Every row gives one point. The last column is the point's height on a tilted bowl or saddle (a function of degree 2), plus a little noise. Count its main directions that bend up, bend down and stay straight.

Points (15 x 4):
[[ -7  17 -67 -41]
 [-20  -5   8 -27]
 [-18  44 -18 -19]
 [ 12  44  43  42]
 [ 23 -14  40  23]
 [ 49 104  11  62]
 [ 14  49  47  51]
 [-54  83  37  55]
 [-18 -14 -12 -38]
 [ -7 -37  71  22]
 [-26  -8 -20 -42]
 [-38 -52 -32 -59]
 [  2 -46 -34 -42]
 [-67  51 -23 -10]
 [ 64  23 -15  24]]
Directions: 2 up, 0 down, 1 straight

Points (25 x 5):
[[  25  -45  103   99  -48]
 [ -47   61   -2  -35  -36]
 [  32   10  -22  -37  -24]
 [ -35  -18  -42  -27  -42]
 [ -39   29  -59   30  -30]
 [   8   54   -9  -48  -25]
 [ -14  -42    7   -7  -13]
 [  38   10  -50   13  -23]
 [ -45  -16 -106   44  -79]
 [ -69   -2   20 -121 -121]
 [ -35  -30  -10  -36  -33]
 [ -52  -44   45  -51  -46]
 [  21   11    0  -14    3]
 [  38   -6  -54   15  -28]
 [  -5  -47   11  -58  -41]
 [  36   41   31    2   18]
 [  48   15   31  -13    9]
 [  64  -11    2  -30  -24]
 [ -20  -22   35   77    0]
 [  41   15   -9   35    9]
 [ -25   -1   43  -38   -9]
 [  21   -2  -33  -31  -29]
 [   9  -76   -8  -26  -48]
 [  15   69  -37  -11  -25]
 [   4   36  -30    9   -3]]
Directions: 0 up, 4 down, 0 straight

Points (26 x 5):
[[  34  -78  -43   -3   34]
 [  50   66   -7   10   33]
 [  30   -3   40  -44   26]
 [  29   34   19  -48   28]
 [  19    5  -57    0   12]
 [  44  -54   52  -47   45]
 [ -18  -23  -26   -1   -6]
 [  -8   24  -12   13   -1]
 [ -63  -46   58  -22    8]
 [  11   16   19   36    7]
 [ -31   -7  -21   49   -3]
 [  25   19  -42   21   16]
 [  -9  -32  -58   20    0]
 [  -7  -32  -20    6    0]
 [ -40   -1  -13   -5  -11]
 [  13   32    2   -2    7]
 [ -38   26   30   76   11]
 [  37  -43   44  -99   71]
 [ -33   40  -24   -6   -6]
 [  85   -8  -57 -114  121]
 [  10   26    8  -40   15]
 [  18  -27  -42    3   12]
 [   3   18   -6   21    3]
 [  19 -117  -83   65   56]
 [ -23  -15    5  -40    2]
 [  -6  -55   98  -35   29]]
Directions: 3 up, 0 down, 1 straight

Points (40 x 7):
[[  57  -19  -59   79   30  -17    7]
 [ -43   15   76   17   51  -55  -44]
 [  12   25   23   18  -30    7   -7]
 [  47   69    4   23   -3  -60  -34]
 [ -32  -32  -14  -62   41  -60  -63]
 [   7   37   26   13  -29  -16   -8]
 [  24  -15   15  -17   14   27  -27]
 [ -81   19  -69   39   43   34  -52]
 [   9   -2   41    8  -25    7  -16]
 [  10   48  -43   35   60  -21  -33]
 [ -72   38  -20  -24    9   54  -12]
 [  22  -20   14   34  -48  -58  -33]
 [  43   -3  -26   17  -42  -56    4]
 [ -11  -99  -21   59  -84   46  -91]
 [  -8   91  -48   14  -39  -37  -17]
 [  22   21  -22    1   33   40  -20]
 [  44  -41  -18   29  -78   20  -22]
 [ -20   27   10   45   16    5  -16]
 [   7   -4   -9    0  -79   -3   -7]
 [ -43  -69  -15   10  -28   -8  -30]
 [  43   -1   84   68  -25  -85 -106]
 [  15  -16   94   12   -1    5  -49]
 [ -87   55  -45   19    6  -28  -38]
 [  46  -49  -57    6   50   33  -21]
 [  24   -4    9  -39  -41   31  -15]
 [ -93   11  -81   -5   74    0  -74]
 [  -3   32  -69  -35   56   10  -26]
 [  -2   16   48  -23   79   23  -63]
 [ -20    4  -21   85  101   13  -94]
 [  74   18  -51    4   39   29   -6]
 [ -88  -21   -7  -25  -29   54  -14]
 [  37   43  -61   10  -15    2   26]
 [  17   36  -27   45   36  -21  -18]
 [  17   11   10   21    7  -25  -12]
 [ -50   17  -29    2  -61   16    0]
 [ -50    5   15  -47   38   -3  -23]
 [ -61    3  -32   68   25   47  -46]
 [ -49  -47   46   24   31  -37  -43]
 [   0    2    2  -28  -26  -50  -16]
 [  22  -26  -12   34  -52   22  -12]]
Directions: 1 up, 5 down, 0 straight

Points (78 x 9):
[[ 30 -80  25 -46  -5  32   4 -23 102]
 [-25  22  73  23  77 -12  77 -50  78]
 [-18 -52  52  -8  19  -3 -47  23  37]
 [ -7  41  30  71 -20  60 -25  84  -1]
 [-28  23  33   1  16  34 -28 -65  35]
 [-23   6  -9  13  13  74 -63 102  23]
 [ 35  55 -69   2 -38 121  22 -21 -22]
 [ 17  98 -49  19 -15   9   6 -26 -72]
 [ 31  52  18  20  36  64 -10  32  -9]
 [ 32  31  11   8 -48  18  11 -45 -15]
 [ 26 -64 -53 -48  34  35  32 -27 101]
 [-20  15  -8   0  87 -60  21  -5  -2]
 [ -7  12  10  -8 -38  32  32 -63  26]
 [-26  34   9 -28  18  21 -44  68   8]
 [ 47 -31  49  -1  16 -60  25  20  22]
 [-29   7  36 -47 -56 -38 -36  -9  26]
 [-45   6 -22  17 -75 -49 -32 -15 -21]
 [ 13  80 -11 -30  49  -7 -18  33 -23]
 [ 43  27  -7   4  -1  24  63  29  -3]
 [-12  -2 -35 -27 -50  43  -4 -34  15]
 [ 23 -27 -25 -16   8  21  -6  -2  18]
 [-32 -35 -90  28  12   2 -33  14  23]
 [ 11  23 -50 -29 -61  37  17 -57  -1]
 [-10  57  22 -45   9  30 -31 -16  19]
 [ -8 -31 -17 -39   6  17 -11  48  21]
 [ 12   4  24  16  -9   2   6 -39  -4]
 [-62  46 -43  37  -1  54 -32  43   0]
 [ 16  42 -24  28   6  48 -29  32 -32]
 [ 80  57  32  60 -36 -23 -33 -15 -46]
 [ -1  17  18  18  38  27  22   5   4]
 [  7  -8   6 -38  52 -27  15 -32  29]
 [-23  40 -34  44 -12  -8  -4 -71 -40]
 [-36 -53  -8 -83  -6 -16  39 -86 121]
 [-30   5  25  38  30   0  37  -2   2]
 [-55  40 -12  25 -26  55 -45   3   6]
 [-56 -52  42  47  13  32  39  73  34]
 [ -3  11  11 -85   4   7 -23  38  27]
 [-29  45  71 -55 -48  -2 -38 -56  82]
 [-13 -37 -63 -42 -33  13  -9  40  20]
 [ -1 -24   9  16   7 -61   1 -16 -15]
 [-25  -3 -24  39 -42 -46  25   4 -39]
 [  9   7  43  42  17  41 -32 -28   1]
 [  6 -35 -40 100 -34  -2   9  42 -10]
 [  4 -17 -15 -20  -3  -7 -39 -54  16]
 [ 49 -41  36 -51 -40 -43  13 -22  61]
 [-52  26  13  23 -56 -51  25 -53 -23]
 [ 50 -91 -53 -60  26  23 -23  59 102]
 [ 26  -5  39 -15  -9 -18  70  38  23]
 [ 69  -1  16   9 -13 -71   9  30  -7]
 [-26  64  27  -6  50  -6  16   3  10]
 [-41  15  56  12 -10  -1  27 -46  31]
 [-29  12   0 -58  18  62 -30   2  42]
 [ -4 -12  14 -41  23 -13  10 -35  34]
 [ 79  27 -46  13   0 -65   4 -12 -39]
 [-28  45  11  22 -39  42 -11 -19  -8]
 [ 18   5  -9  57  25 -87 -73  20 -36]
 [ -8 -48  51 -17   1 -47 -42 -13  33]
 [ -9 -47  44  -8 -36  25  53  49  36]
 [-20  18  45  36 -28  56  -6   0  10]
 [-12 -76 -27  -9  34 -33  24  37  43]
 [ 11 -50  39  -8 -14   0 -12   3  34]
 [ 24   5  57 -22  26 -59  21  14  16]
 [ 25  27  -8 -11 -73 -42  17  22 -34]
 [ 79  37  13   6  28 -52 -30  56 -12]
 [ 59 -35  -3  24  15  22  48  26  30]
 [-19  76   8 -38 -49 -32   5 -84  -1]
 [ 45   3 -48 -11  17  29   5   2   0]
 [ 49 -29 -26 -41  -6   5  16  24  31]
 [ 37   2   8 -34 -38  21 -33  24  13]
 [-44 -52 -26   1   7  -4 -44  39  26]
 [ 33  17 -28  57  17  69   4  26 -22]
 [ 16  73 -77 -24 -34 -38 -53  62 -50]
 [-22  47 -43 -22 -39   9  71  29 -24]
 [  0   4 -24  -9  74  27 -38 -48  17]
 [-25 -60  10 -69 -25  14 -28  52  56]
 [ 44 -12  10  53   7   1  -7 -21 -18]
 [ -6 -40 -28  11  88  34 -78 -47  43]
 [ 82 -26  19   4 -47  -7  -5 -35  34]]
Directions: 4 up, 0 down, 4 straight
